Rows are points. Any point is a mix of the corners, with weights that add up to 1. It lies inside the corners' shape when no weight is negative. Say inside or outside, and name the corners with a negative weight.
In the rows, 128 means zero.

Corners:
(1): [61 60]
(2): [111 129]
(3): [191 108]
Points:
[108 120] -> inside
[181 107] -> inside
[ 84 103] -> outside (3)
[148  96] -> inside
[156  83] -> outside (2)
[112 126] -> inside
[68 65] -> inside
[131  88] -> inside
[77 98] -> outside (3)

Corners:
(1): [110  79 114  92 177  96]
(2): [159  98 100 174 230 237]
(3): [ 98 130  75 124  99 128]
(4): [173 103 136 218 102 128]
(5): [194 121 158 136  62 127]
(6): [201 163 136 154  87  56]
(7): [ 67 102 109  96 215 232]
Points:
[130 112 121 136 123 132] -> outside (2)
[112  97 111 124 163 170] -> outside (6)
[118  91 125 142 134 147] -> outside (2, 6)
[177 127 129 152  87 104] -> outside (7)
[143 135 114 126 118 122] -> outside (4)

Corners:
(1): [137 174 101  96 112 157 129 151 129 185 182 154]
(2): [ 92 154 148 122 142 134 148 147 123 162 114  79]
(3): [200  91 138 217 160 146  91 109 161  81 182 114]
(4): [125 148 117  82 124 145 131 132 168 115 124 105]
(5): [ 98 100 153  79 128  98  97  40  86 142 167 113]
(6): [164 159 141  91 112 147 198 128 130 121 150 142]
(7): [114 175 133 103 107  98 116 145 112 134 168 137]
(8): [ 99 125 145 128 138 144 112 133  89 132 149 167]
(9): [123 155 149 102 148 102 131  98 249 113  24 135]
(10): [137  88 131 106 131  88 153 146 101 114 132 151]
(11): [184 135  62 217 150 154 128 172 128  94  84 153]
(12): [113 131  98 133 185  88 111 146  65 136 139 146]
(13): [189  83 142 149 144 116  99 131  92 123 141 144]
Points:
[ 89 154 138  67 132 109 133 160 140 165 108 132] -> outside (3, 5, 6, 11)
[142 129 118 146 144 127 120 140 110 125 148 133] -> outside (9)
[143 138 128 123 131 125 130 132 119 136 142 144] -> outside (4)
[144 125 127 130 135 122 120 131 120 122 146 145] -> outside (2)
[149 127 108 146 152 132 143 146 137 108 120 155] -> outside (2, 5, 7, 13)
[144 139 122 132 141 139 135 145 148 130 116 135] -> outside (5, 7)
